Rows are points. Two turns around zero, p and q, are shown by what they do to some points. Where does a point land after both, in the order given? Backwards means that the second turn is done in reverse. Each puzzle has new turns, and all numbers are rounded.

Turn p:
[-18 35 -16] -> [-42 0 -7]
[-43 10 -25] -> [-34 -35 -15]
[3 0 34] -> [9 6 32]
[57 -45 6] -> [66 28 -12]
Turn q:
[-31 -22 -1] -> [-26 -6 27]
[65 49 -48] -> [25 -9 -91]
[-13 -8 31] -> [8 13 31]
[-11 15 0] -> [-8 16 -4]
[-10 -34 17] -> [1 -15 36]
Where do these land?
q, then p: [42 43 14] -> [-9 46 -40]
q, then p: [-72 -28 -44] -> [-22 -79 35]
q, then p backwards: [17 -13 -26] -> [-23 -14 -20]
p, then q: [35 20 23] -> [16 41 -16]
p, then q: [-14 -18 19] -> [21 -12 18]
q, then p: [-8 -4 14] -> [-1 6 15]

Turn p:
[4 -7 42 18] -> [36 8 25 12]
[29 54 -60 -37] -> [-50 -4 -30 -73]
[-21 -6 27 43] -> [21 34 18 33]
[-11 35 -8 -36] -> [-38 -11 20 -28]
[6 -42 49 36] -> [61 4 12 40]
[0 -4 -9 -22] -> [-12 -20 -4 -5]
[-8 -29 -40 -1] -> [-18 -11 -40 21]
Turn q:
[-39 42 -16 -29] -> [-60 4 -23 16]
[66 37 -10 6] -> [37 58 -30 15]
[-19 -34 -3 -14] -> [-6 -33 2 -24]
[13 -3 42 -2] -> [5 24 31 -20]
[-21 -42 -13 40] -> [24 -53 21 14]
Where do these land?
p, then q: [73 -8 -9 -40] -> [18 -20 -49 -63]
p, then q: [-9 -10 15 -39] -> [9 -22 27 -25]
q, then p backwards: [-5 12 14 64] -> [-35 -25 49 14]
p, then q backwards: [-34 -18 -1 48] -> [15 53 -6 28]
q, then p: [-35 19 9 7] -> [-1 18 19 32]
q, then p: [9 5 -27 -40] -> [-42 -9 -25 -4]

Turn p:
[-13 17 13 13 16 2 10 9] -> [10 15 12 16 19 8 0 10]
[39 11 -3 1 17 -4 -10 -21] -> [2 5 1 4 4 -22 8 -43]
[-5 19 10 -58 11 13 8 -1] -> [-19 36 12 -45 12 5 16 1]
[-16 17 7 13 -8 -18 -32 3] -> [-7 16 11 30 -28 -2 -2 8]
[0 19 13 14 -50 16 15 -9] -> [26 -2 -8 0 -25 47 13 -7]
[-15 21 -21 13 6 -1 -33 13] -> [1 29 -13 24 -17 -17 -16 11]
[-10 -76 -2 -9 12 18 15 7] -> [-12 -54 4 -35 22 -7 -38 21]
[32 -14 3 5 -3 -4 15 15] -> [23 -25 1 -9 6 -15 15 -5]
[-13 -13 -21 8 -1 -23 13 -15] -> [-23 -20 -22 16 8 4 4 4]
Turn q:
[-16 -1 -29 20 -2 -17 -19 -18] -> [-17 -18 -13 9 10 -23 -19 -26]
[-4 33 4 8 -16 28 -2 4] -> [3 40 -8 -8 2 8 -22 -2]
[24 -9 30 -22 -16 -18 25 -5] -> [16 6 26 -8 -30 -6 36 4]
[-41 -3 -14 31 16 1 -2 1] -> [-25 -5 -32 33 13 0 -13 -3]
[-14 -1 7 -2 40 -5 -15 -21] -> [-33 -11 10 7 30 7 14 -4]
[-25 9 -14 35 -20 1 -41 31] -> [-8 -1 -7 26 -6 -1 -66 -1]
[42 0 6 -7 0 -2 22 11] -> [42 3 15 -8 0 2 20 5]
[6 -8 -6 -38 6 -15 15 4] -> [3 -14 6 -20 -3 -16 23 25]
[28 -20 17 -25 -8 26 16 -7] -> [18 1 5 -31 -17 28 27 1]
Where do these land?
q, then p: [5 6 11 -11 -3 5 -36 -2] -> [-10 13 29 -10 -12 8 -13 3]
p, then q backwards: [-14 0 14 64 -22 -12 23 -19] -> [6 -44 16 49 26 3 -2 27]
q, then p: [-6 14 22 -15 22 -13 22 22] -> [32 5 10 12 19 -3 17 26]
p, then q: [-30 25 -13 36 -15 2 18 -10] -> [23 9 -31 5 25 21 -27 -16]
p, then q: [-7 -40 -8 -29 -9 24 -11 0] -> [-25 -23 11 -30 -19 -2 -15 24]
q, then p: [13 8 5 -10 -9 -27 -26 -4] -> [-15 -9 36 4 -13 5 9 0]
p, then q backwards: [18 -12 7 -37 -13 15 1 -7] -> [14 -6 -5 -30 -16 13 -9 -26]
p, then q: [-10 -6 -4 -24 30 -24 19 17] -> [-9 -5 -2 27 14 -10 16 39]
p, then q: [11 -3 -10 3 16 21 -16 -23] -> [-25 -6 12 -12 11 -9 -6 -23]
q, then p: [30 0 -27 -28 11 8 -13 7] -> [-12 -3 20 -34 8 -32 3 -1]
q, then p: [-11 8 1 52 -7 0 18 19] -> [25 2 -24 40 -10 -8 -10 -24]

Turn p:
[16 21 -9 -10 3 -2 3 -17 6] -> [26 -1 -9 -7 -3 -6 2 -19 -4]
[-9 38 -13 76 33 -8 8 21 -7] -> [-15 -1 -35 55 51 32 11 -26 -15]
[9 -6 7 0 -10 -13 -9 -8 13] -> [5 -2 -4 -1 -16 -1 17 4 11]
[-4 -14 5 9 -3 41 -34 51 -8] -> [-35 16 -19 -10 35 -9 -22 39 24]
[-12 -2 0 -20 -4 -10 -17 -11 5] -> [-9 -4 0 -20 -21 -1 2 -10 7]
[-10 37 28 -23 13 -9 -24 10 -11] -> [-15 -5 -44 -8 -25 -5 -26 -8 -14]
[13 -16 8 4 -13 1 17 0 -8] -> [14 0 15 8 -2 4 2 23 -3]
[5 -18 -20 -17 -6 -18 18 -3 0] -> [10 -26 28 -7 -3 -6 8 -1 -2]
[7 -28 17 -23 17 14 14 -12 15] -> [5 15 28 10 -20 -31 -12 2 10]
[-6 -10 -24 25 -11 2 6 -17 -21] -> [7 1 21 -2 19 37 5 -5 3]
[-11 -3 1 -22 -21 2 18 -14 16] -> [5 8 20 -20 -16 -12 14 1 -19]
Turn q:
[1 -19 21 21 15 16 0 32 29] -> [-8 -12 12 10 20 -1 -36 38 3]
[-19 -7 -4 -7 2 -1 -12 -23 -6] -> [8 -2 -18 3 -14 21 9 -4 6]
[18 20 -4 -4 1 3 6 -25 -18] -> [-7 12 -8 -7 8 1 9 -36 -5]
[-12 44 -8 -5 -15 2 21 24 -23] -> [8 8 44 -18 8 -11 26 -17 19]
[2 -15 17 28 -18 -4 -24 8 -22] -> [-13 12 16 -7 -10 27 -2 19 -31]
[33 -8 -3 -9 26 3 -20 11 -8] -> [-20 -21 -18 -9 25 -7 6 5 -23]
[-17 -5 -8 26 -29 -15 3 16 35] -> [-5 22 18 17 -28 -15 -11 33 16]
[16 -21 -12 -8 -6 -32 27 -2 -7] -> [4 -14 1 5 -28 -30 -6 -17 -22]
[16 -18 -20 -33 14 23 12 -25 -11] -> [17 -20 -28 25 17 -3 13 -31 -12]
[-17 16 14 -32 -13 8 12 8 22] -> [39 11 0 -8 11 -15 -1 8 24]
[-22 12 7 23 23 -3 -25 -24 9] -> [-23 4 -19 -11 -8 33 -8 5 27]
Where do these land?
q, then p backwards: [-5 51 1 16 0 -29 -38 -24 6] -> [-31 0 9 -1 -25 18 -56 -13 21]
p, then q: [-6 -16 -21 14 -14 -11 -25 38 -34] -> [13 -41 -5 25 18 11 -2 36 14]
q, then p backwards: [7 5 -9 -8 10 0 32 -14 21] -> [15 3 -3 -9 38 3 -9 0 10]
q, then p backwards: [7 36 22 3 -31 -2 -12 -37 -4] -> [-16 22 5 8 -10 39 -19 -38 10]
p, then q backwards: [8 -3 2 6 28 7 40 14 3] -> [23 -21 -10 2 -12 23 27 15 7]
q, then p backwards: [9 -5 -3 -16 -10 29 -3 16 7] -> [19 1 -8 19 -3 12 21 15 6]
p, then q backwards: [-2 -5 6 -22 27 3 18 -9 -6] -> [8 -11 5 11 -7 -10 35 1 2]
q, then p backwards: [-2 -19 -16 18 -19 21 -32 -7 -11] -> [-16 2 23 40 -16 -9 14 1 -3]
q, then p backwards: [-28 -13 -7 -3 3 3 15 12 6] -> [23 -22 2 -1 5 -17 4 -4 -9]
q, then p backwards: [2 -15 26 -6 21 6 26 4 21] -> [23 3 -9 -18 24 9 1 13 -29]
q, then p: [10 -17 -1 -2 -15 -28 -20 8 -10] -> [0 -21 5 -16 4 14 -12 23 -19]
